Rows are points. To make a cloud, some directions were put in groups of two or more. Within a group, all points are equally far from the middle, so they leave a hole (a ring in 2 directions, a hollow ball in 3). The other directions are filled evenly. Then the cloud was stretched, turned, moved and blurred a little. Count the holes, and give their numbers of directions, smallest first.

Cloud (14 x 2)
[[ 20.6  10.4]
 [ -9.8 -23.8]
 [-11.5  16.3]
 [-15.2  14.0]
 [  0.5  19.8]
 [-17.5  11.6]
 [ -8.8  17.6]
 [ 18.2  13.2]
 [-12.1 -22.7]
 [ 20.6  10.3]
 [-23.2   0.2]
 [ 20.6 -14.6]
 [-21.1 -13.7]
 [ 14.7 -20.7]]
Holes: 1 (2)

Cloud (30 x 4)
[[  7.3  16.4   4.3  22.8]
 [ -8.3  23.2  20.9   6.1]
 [-30.4   6.0 -16.5   9.8]
 [-16.0  25.4 -12.8   2.0]
 [  6.2  11.7  28.3  11.8]
 [ 10.6  11.4 -19.8 -13.3]
 [  7.4   5.1   0.7  24.4]
 [-32.4   7.2  14.9  13.4]
 [ -2.7  -6.9 -19.9  24.9]
 [-27.3  -7.6   3.8 -24.5]
 [-21.2   4.4   5.4 -29.2]
 [ -7.0  18.5  24.3  -4.6]
 [-21.7 -16.0   0.4   7.2]
 [ -7.2 -22.3  11.3   3.0]
 [ 10.0  -7.8  22.0  -4.2]
 [ -4.5 -21.4  22.4   7.4]
 [  4.0  -3.2 -22.8  21.1]
 [-24.9  23.5 -18.3  10.4]
 [  4.9   9.8  29.6  -6.4]
 [-30.4   2.1 -13.9  18.1]
 [  7.9   7.1  18.3  17.1]
 [-27.2   1.3  19.6 -16.3]
 [-11.7  18.6  10.3  -9.8]
 [-30.8   6.8 -16.4  11.5]
 [ -9.4  21.2  24.2   1.5]
 [-17.4  22.6  11.0   4.0]
 [ -1.3 -27.5   5.5 -14.5]
 [ -4.7  16.0  23.5 -10.1]
 [-12.4  21.6 -19.4 -12.0]
 [-18.7 -20.8   0.2  -2.1]]
Holes: 1 (2)
